Every row gives one point. Examples show where two turns around zero, p and q, send a point. Write where each new point lands after one turn and then the other. Backwards means that the second turn is done in reverse. Each puzzle has new turns, and all numbers are rounded.

Turn p:
[ 9 -9] => [ -8 -10]
[30 32] => [ 34 -28]
[-39 -23] => [-25  38]
Turn q:
[13 40] => [-25  34]
[-33   9] => [-27 -22]
[  9 -48] => [ 44 -21]
[11 -2] => [8 8]
Where do these land?
p, then q: [ 28 -21] => [ 12 -33]
p, then q: [31 18] => [36 -1]
p, then q: [-32 -10] => [-32   9]
q, then p: [-38  35] => [-13  50]
q, then p: [ 10 -22] => [ -3 -24]

Turn p:
[-21   2  14] => [10 22  9]
[-16  32   6] => [-21  27  12]
[37  9 14] => [-16  -4 -37]
[ 15 -39 -22] => [ 22 -42  -3]
[-48  14  15] => [ 9 41 31]
[ 32 -18 -27] => [ -4 -44 -11]
Turn q:
[17  7 40] => [-12  36 -23]
[ -4   9 -36] => [ 22 -30   5]
[-33   3 -33] => [ -3 -45  12]
[ 20 -19  29] => [-7 39  5]
Where do these land?
p, then q: [  1 -14  39] => [ 38  -8 -14]
q, then p: [ -8  39 -19] => [ 14 -42   3]
p, then q backwards: [ -8 -11 -41] => [-24 -17 -31]
q, then p: [26 18 32] => [-39  -9  20]
q, then p backwards: [-12 -32 -11] => [-23   8 -26]

Turn p:
[ -1  33   5 -21] => [-11  16 -34   6]
[-14  -3   8   8] => [ -3 -18  -2  -4]
[-19 -44 -25  -3] => [ 37 -22  26  21]
[  0  -8 -18  16] => [-4 -5 22 12]
[34 23 30  0] => [-20  29 -12 -35]
Turn q:
[ 9 -1 35 36] => [-46  11 -20   1]
[ 37   7 -16  14] => [-18   0  28 -27]
[-36  -2 -18  -9] => [33 16 -3 18]
[ 12 -31  23  -3] => [-24 -24   0  23]
[ -9  18 -22 -26] => [ 37  -4   3 -13]
[-13   8  -2 -12] => [17  0 -9  0]
Where do these land?
q, then p: [ -1 -20  -3 -17] => [  1  -7  19 -17]
q, then p: [  9  -4 -42   4] => [ -7   9 -22 -36]
p, then q: [20 15  6 12] => [ 20   3 -20  -2]
q, then p backwards: [-43 -28  19   7] => [-17  25 -36 -29]
q, then p: [ 0 48  0 10] => [ 12  30 -26  25]
q, then p: [ 14 -11  21 -16] => [ 19 -18  17   3]

Turn p:
[-30  14  15  34] => [38 32  2 -1]
[33 44 35 -8] => [ 10 -12 -63  11]
[-19 -11 -23 -20] => [-16  -2  21 -27]
[ 23 -16 -21   4] => [-27  -2  11  20]
[ -7 -31  -6 -10] => [ -5 -16  29  -3]
Turn q:
[ 42   5 -26 -31] => [16 -1 17 54]
[-31  -2   3  30] => [-18  17 -12 -34]
[ -3 -16  27  23] => [-10 -15 -30 -18]
[ 29  30   0 -33] => [  5 -23  36  31]
[ 19  20 -26 -18] => [ 1  8 27 31]
[-34 -24  18   2] => [ 17   1 -17 -38]
[-21 -13   3  26] => [-10  13 -21 -24]
Where do these land?
q, then p: [ 1 -2 48 -9] => [-15 -32  33   5]
q, then p: [-31 -35  -3 -10] => [-37 -11 -28  -1]
q, then p backwards: [ 26  38 -44  -8] => [ 16 -35 -28  43]
q, then p: [ 2 17 15 35] => [  9   5  24 -32]
q, then p: [  9 -20  11  17] => [-21  12  16  -6]
q, then p: [ -7   2 -27 -25] => [ 10  -1 -31  19]
